Each point is reached from the start by the listed moves, each made once or not at all, plus a little noise. Say if it took an odd or an even number of moves. Then give how often each move was made.
In the rows, zero is written as 128.

Moves:
(1): [197  91  84 106  82 117]
(2): [152 248  82 106 136 122]
(3): [153 123 183 165 137 132]
Start: [119 165 181 128 147 115]
Points:
[235 239 145 127 110 108] => odd (1, 1, 1)
[112 167 178 128 150 110] => even (0, 0, 0)
[192 122 143 106 102 102] => odd (1, 0, 0)

Moves:
(1): [199 139 130 113 124 147 136 108 132]
(2): [139 190 141 136  99 108 112 148  93]
(3): [116 136 211 149 133 109 165 133 173]
(4): [131 115 129 176 126 155 130 153 124]
(5): [118 134 137 135 171 125 113 104 106]
(6): [101 146 120 101 126 190 104 126 149]
(7): [126 157 113 136 132 140 169  95  97]
(8): [134 138 122 104 168 139 140 168 103]
(9): [132 155 101 160 132 112 138 115 175]
Start: [102 126 108 153 141 187 170 112 153]
Points:
[ 69 197 167 127 188 249 233 121 162] => even (0, 0, 1, 0, 0, 1, 1, 1, 0)
[ 53 215 146 203 191 228 225  51 208] => odd (0, 0, 1, 0, 1, 1, 1, 0, 1)
[120 217  91 228 198 183 157 157 123] => odd (0, 1, 0, 1, 1, 0, 0, 1, 1)
[164 174  92 178 183 188 179  51 187] => odd (1, 0, 0, 0, 1, 0, 0, 0, 1)

Moves:
(1): [182 109 154 120 160 132 127 111 128 123 153 115 134 108 115]
(2): [141 159 133 151 139 132 113 148 112 127 125 122 124 121 130]
(3): [111 114 138 127 117 122 163 173 112 138 109 143 120 115 112]
(4): [152  95 143 187 162 114 110 114 153 122 170 128 140 129 147]
(5): [116 120  98 116 157 138 137 151 107 141 117 116 136 157 129]
(6): [133  98 162 141 113 159 114 118 119 134 125  92 135 145 143]
(7): [122 121 113 135 133 123 142 120 134 111 125 111 122 112 146]
(8): [125 117 108 114 105 123 109 157 145 130 132 115 131 115 125]
(9): [124 124 147 132 134 181 130 136 146 116 136 144 149 144 141]
(10): [131 138 125 131 122 136 147 114 134 161 158 124 142 113 124]
(11): [110 137 128 101 127 110 128 135 105 104 173 130 122 132 117]
(12): [134 121 119 129 132 151 137 131  99 143 136 150  99 115 106]
(13): [146 120 121 134 127 134 126 113 111 115 126 140 154 111 123]
(14): [147 132 125 123 113 126 146 132 130 128 132 134 129 147 152]
Start: [149 144 178 132 107 131 147 119 115  94 109 132 181 110 173]
Points:
[159  79 179 190 161 170 208 177 127  84 133 137 206 146 232] => even (0, 0, 1, 1, 1, 0, 1, 0, 1, 0, 0, 0, 0, 1)
[163 138 198 180 115 187 145 118  62 101 114 102 150  89 181] => even (0, 1, 0, 0, 0, 1, 1, 0, 0, 0, 0, 1, 0, 0)
[213  96 237 239 150 233 103 110  86  93 157 143 210 109 197] => even (0, 1, 0, 1, 0, 1, 0, 0, 1, 0, 0, 1, 1, 0)
[172  97 212 163  91 241 144 102  73  83 122 150 203 109 173] => even (0, 0, 0, 0, 0, 1, 0, 0, 1, 0, 0, 1, 1, 0)
[192  97 170  99 152 202 249 157  43  92 195 168 211  85 156] => even (1, 0, 1, 0, 1, 0, 1, 0, 1, 1, 1, 1, 1, 1)

Moves:
(1): [146 134 137 125 118 128 113 128 126 113 113 139 110 114 145 127 141 140
 132 141 131 130 132 109 118 113 117]
(2): [124 142 125 144 115 125 138 142 129 129 135 129 122 152 146 119 124 137
 126 104 143 142 122 135 145 137 122]
(3): [118 118 158 130  98 118 154 126 144 114 126 100 129 118 109 115 118 129
 150 131  98 112 136 110 138 118 133]
(4): [151 110 125 163 131 124 128 117 131 139 126 138 134 117 122 121 130 123
 126 132 135 134 141 123 113 129 125]
(5): [124 121 129 118 154  96 134 137 128 129 149 137 137 128 132 142 120 127
 149 113 123 128 126 131 139 136 138]
(6): [110 125 142 115 134 153 128 128 139 125 134 132 118 126 123 125 121 150
 137 138 121 101 130 113 117 134 125]
(7): [128 129 115 116 139 130 146 140 120 114 123 136 123 139 116 120 118 113
 146 115 113 134 137 123 122 124 146]
(8): [122 128 132 143 121 130 131 148 127 131 128 141 132 127 127 125 120 119
 122 124 118 112 124 124 143 126 129]
(9): [127 122 118 127 130 149 120 131 139  93 114 133 105 123 142 125 130 143
 116 117 100 123 158 126 126 132 124]
(10): [140 130 145 130 121 136 129 136 136 143 126 136 132 128 130 128 146 120
 124 124 124 123 131 141 125 133 143]
(11): [137 128 128 137 132 143 134 128 130 127 156 138 122 118 138 120 134 104
 117 132 138 123 123 144 124 119 133]
(12): [111 125 136 131 136 139 116 123 119 125 110 148 119 144 140 143 135  97
 135 112 138 129 139 126 121 118 119]
(13): [135 123 130 130 141 130 163 114 132 107 131 113 172 121 103 134 144 138
 106 146 125 133 113 136 121 152 139]
(14): [134 125 130 152 135 151 131 138 136 130 134 124 134 152 134 135 123 117
 122 129 113 130 115 136 133 124 121]
(15): [108 127 127 127 137 139 124 126 128 141 138 128 128 115 149 136 134 133
 122 132 134 133 109 112 126 117 132]
(16): [136 137 128 150 124 131 128 148 141 125 134 124 117 123 120 139 137 111
 116 120 126 119 126 129 119 128 131]
(17): [124 112 140 111 134 156 113 125 132 135 132 115  99 121 125 117 144 131
 159 108 140 127 103 118 160 134 132]
(18): [116 132 115 124 117 104 131 119 139 141 141 144 130 152 140 137 136 146
 109 128 125 122 120 121 146 141 117]
(19): [114 113 128 128  90 125 131 141 163 126 120 130 150 140 125 133 118 111
 145 140 120 125 138 129 130 140 130]
(20): [104 125 129 132 129 124 132 127 148 134 125 133 133 117 131 128 150 139
 126 151 112 113 117 132 126 125 118]
(21): [148 106 129 109 116 103 140 131 137 117 104 106 121 130 122 115 134 151
 109 137 147 132 148 120 125 111 127]
(22): [132 115 144 117 130 133 127 141 122 131 136 123 115 107 113 124 118 139
 122 132 127 157 119 120 128 120 115]
(23): [113 137 103 132 134 133 126 133 123 126 153 138 135 125 132 148 143 140
 109 145 134 129 159 117 138 109 106]
(24): [132 105 130 146  95 146 123 115 121 118 120 134 107 137 141 139 148 161
 115 156 123 121 127 148 110 118 134]
Start: [119 109 128 137  93 139 153 137 152 112 118 150 129 111 139 100 122 144
 125 138 175 120 124 110 131 130 108]
Points:
[127  18 185 209  34 130 183 185 195 109 130 147  61 154 146 107 145 168
 120  96 165 120 106  87 187 105  87] => odd (0, 1, 1, 1, 1, 0, 0, 1, 0, 0, 0, 1, 0, 1, 0, 1, 1, 1, 0, 0, 1, 1, 0, 1)
[ 88  47 100 110  90 210 137 140 149  57  89 164  41 122 182 118 182 189
 113 137 179 124 178  74 132  69 104] => even (0, 0, 0, 0, 0, 0, 1, 0, 1, 0, 0, 1, 0, 0, 1, 0, 1, 0, 0, 0, 1, 0, 1, 1)
[ 79  79 137 190   7 188 162 186 239 113 155 194  81 115 204 120 187 181
  53 165 138 113 106 139 125 131  95] => odd (0, 1, 0, 0, 0, 0, 0, 0, 1, 1, 1, 0, 0, 0, 1, 1, 0, 1, 1, 1, 0, 1, 0, 1)
[ 96  44 148 115  45 188 189 144 193 115 134 157 134 118 128 117 175 187
 121 165 154 140  69 105 144 155 145] => odd (0, 0, 0, 0, 0, 0, 1, 0, 0, 1, 0, 0, 1, 0, 1, 0, 1, 1, 1, 0, 0, 1, 0, 1)
[ 88  75 160 186  59 235 198 160 187  53 161 183  85 133 141 133 190 148
 106 171 124  50 116  69 147  96 100] => even (1, 0, 1, 0, 0, 1, 1, 1, 0, 0, 1, 1, 1, 1, 0, 1, 1, 1, 0, 0, 0, 0, 1, 1)
[ 95  59 156 185 105 239 167 168 213  80 102 182 104 102 188 107 218 200
  76 155 169  92 146  58 146 103  67] => odd (1, 1, 0, 1, 0, 1, 0, 1, 1, 1, 0, 1, 1, 1, 1, 0, 1, 0, 0, 1, 1, 0, 1, 0)

Moves:
(1): [104 126 152 135 123 130 148 113 141 141 120 137 128 133 120 128 116 139
 137 127 108 125 125 114 138 123]
(2): [111 138 134 146 120 149 119 135 133 136 134 132 132 147 125 117 147 125
 140 150 130 139 116 130 137 142]
(3): [128 118 130 122 121 138 126 125 131 118 131 127 130 116 122 124 133 140
 149 142 124 112 127 129 132 137]
(4): [133 122 125 126 130 132 142 131 135 126 124 137 131 141 138 124 121 111
 130 125 124 115 112 130 129 135]
(5): [121 130 125 115 121 122 135 124 127 130 133 136 146 123 130 119 125 122
 116 130 130 129 123 136 119 136]
(6): [126 139 140 131 145 115 112 106 131 131 140 136 137 133 134 140 118 137
 130 126 124 132 135 126 130 115]
(7): [138 122 131 145 135 143 135 127 162 134 127 118 111 130 135 129 142 129
 120 134 136 130 123 138 136 115]
(8): [134 133 132 138 138 133 132 117 115 123 129 122 146 114 149 132 122 133
 128 115 134 127 143 133 133 129]
(9): [119 119 144 121 105 123 129 121 109 118 139 128  97 133 147 116 148 137
 143 136 136 118 153 136 110 138]
(10): [131 125 129 132 130 134 135 144 130 145 123 139 139 128 126 131 120 136
 134 128 121 130 126 145 129 110]
(11): [139 148 109 123 145 111 124 129 138 118 120 147 131 111 119 136 127 132
 134 153 131 131 116 114 109 127]
(12): [132 134 142 131 128 138 130 123 142 124 119 117 116 127 127 117 139 127
 133 136 111 124 118 124 125 120]
(13): [126 140 122 136 137 119 132 125 132 125 144 110 128 136 133 130 126 127
 129 131 136 123 140 137 127 119]
(14): [147 140 157 114 122 117 132 139 143 120 120 120 112 126 132 137 137 122
 117 117 139 114 133 117 132 124]
(15): [126 122 139 130 113 115 124 138 132 118 120 123 127 131 128 127 133 143
 123 119 122 129 137 124 122 125]
(16): [124 121 136 141 140 136 122 129 128 117 125 127 129 141 133 121 125 133
 125 146 124 133 135 131 137 130]
(17): [124 134 129 126 124 114 125 120 114 123 124 119 102 130 125 128 114 146
 131 125 127 140 125 126 130 132]
(18): [127 140 134 137 136 132 139 144 117 119 135 128 123 133 128 141 139 132
 101 117 128 128 120 124 125 128]
(19): [128 117 136 120 131 124 131 134 132 132 139 117 122 120 127 116 146 125
 161 135 140 123 116 129 116 138]
(20): [124 121 125 132 129 128 122 131 121 134 125 112 123 129 134 140 126 133
 127 128 119 123 122 122 141 147]
(21): [122 132 126 131 140 144 123 132 139 133 116 122 119 133 125 158 127 125
 129 111 131 138 117 148 132 120]
(22): [102 124 116 114 134 123 133 132 126 137 121 114 136 154 141 128 125 151
 123 120 142 130 134 121 134 130]
(23): [150 114 120 127 114 143 129 124 148 129 124 116 134 138 131 151 126 134
 118 137 126 132 121 134 115 118]
(24): [131 121 132 134 139 122 137 112 116 119 119 110 130 158 118 118 137 111
 123 132 133  86 125 134 125 146]
Start: [125 119 131 120 147 128 127 130 139 132 140 126 115 119 126 129 143 125
 123 115 140 136 140 145 122 134]
Points:
[119 139 217 149 196 120 165  88 191 155 128  50  80 147 148 160 147 144
 144  97 139  88 122 182 144 117] => even (1, 0, 0, 0, 1, 1, 1, 1, 0, 1, 0, 1, 1, 1, 0, 0, 1, 0, 1, 1, 1, 0, 0, 1)
[100 146 126 137 196 130 135 122 186 153 176 116 164 123 159 122 165 170
 178 170 183 133 131 174 117 121] => odd (0, 1, 1, 0, 1, 1, 1, 1, 0, 1, 1, 0, 1, 0, 0, 0, 0, 0, 1, 0, 0, 1, 0, 0)
[ 67 138 179 152 191 137 176 139 156 124  94 104 125 194 139 121 158 169
 144 137 130 114  79 160 115 157] => even (1, 1, 0, 1, 1, 0, 0, 1, 0, 1, 1, 1, 0, 0, 1, 1, 1, 1, 1, 0, 1, 1, 0, 1)
[156 166 145 146 208 114 162 139 155 118 121  74  89 136 144 192 149 136
  77 101 172  98 118 184 125 132] => even (0, 0, 0, 0, 1, 0, 1, 1, 0, 1, 1, 0, 1, 1, 0, 0, 1, 1, 0, 1, 1, 0, 0, 1)
[100 120 249 144 158  79 148  93 108  78 157  51  57 162 163 134 169 189
 155 119 144  57 185 136 130 175] => even (1, 0, 1, 0, 0, 1, 0, 1, 1, 0, 0, 0, 1, 1, 1, 1, 1, 1, 1, 1, 0, 0, 0, 1)
[117 119 152 141 138 146 161 124 177 153 126 105 158 131 144 180 116 160
 113  86 128 145 149 194 114  91] => even (1, 0, 0, 0, 1, 0, 0, 1, 0, 1, 0, 0, 1, 0, 1, 0, 0, 0, 0, 0, 1, 0, 1, 0)
[150 115 178 139 156 145 124 124 190 105 117  73  26 180 134 149 212 137
 155 182 188 110 113 173  93 158] => odd (0, 1, 0, 0, 0, 0, 1, 0, 1, 0, 1, 0, 0, 1, 0, 1, 1, 0, 1, 0, 1, 0, 1, 1)
[118 131 184 117 158 104 148  75 183 118 125 112  87 149 186 157 132 205
 108 143 163 139 169 135 110 114] => even (1, 0, 0, 0, 1, 1, 1, 1, 1, 0, 1, 0, 0, 1, 0, 1, 1, 0, 0, 0, 0, 1, 1, 0)
[160 104 240 135 142 166 183 116 208 130 145 104  76 125 176 151 184 161
 159 127 129  84 129 159 108 101] => odd (1, 0, 1, 1, 0, 1, 1, 1, 1, 1, 0, 1, 0, 1, 0, 0, 0, 1, 1, 0, 0, 0, 1, 0)
[117 159 174 105 175 122 147 136 205 117 140 110  82 146 145 122 193 160
 143 161 166 121  72 126 113 148] => odd (0, 1, 1, 1, 1, 1, 1, 0, 0, 0, 1, 1, 0, 1, 0, 0, 1, 1, 1, 0, 0, 1, 0, 0)
[ 77 108 160 112 123 124 154 107 129 142 126 120  64 144 147 148 125 142
 142  99 121 128 123 157 127 168] => odd (1, 0, 0, 1, 1, 0, 0, 0, 1, 0, 0, 0, 0, 0, 0, 0, 1, 0, 0, 1, 1, 0, 0, 0)
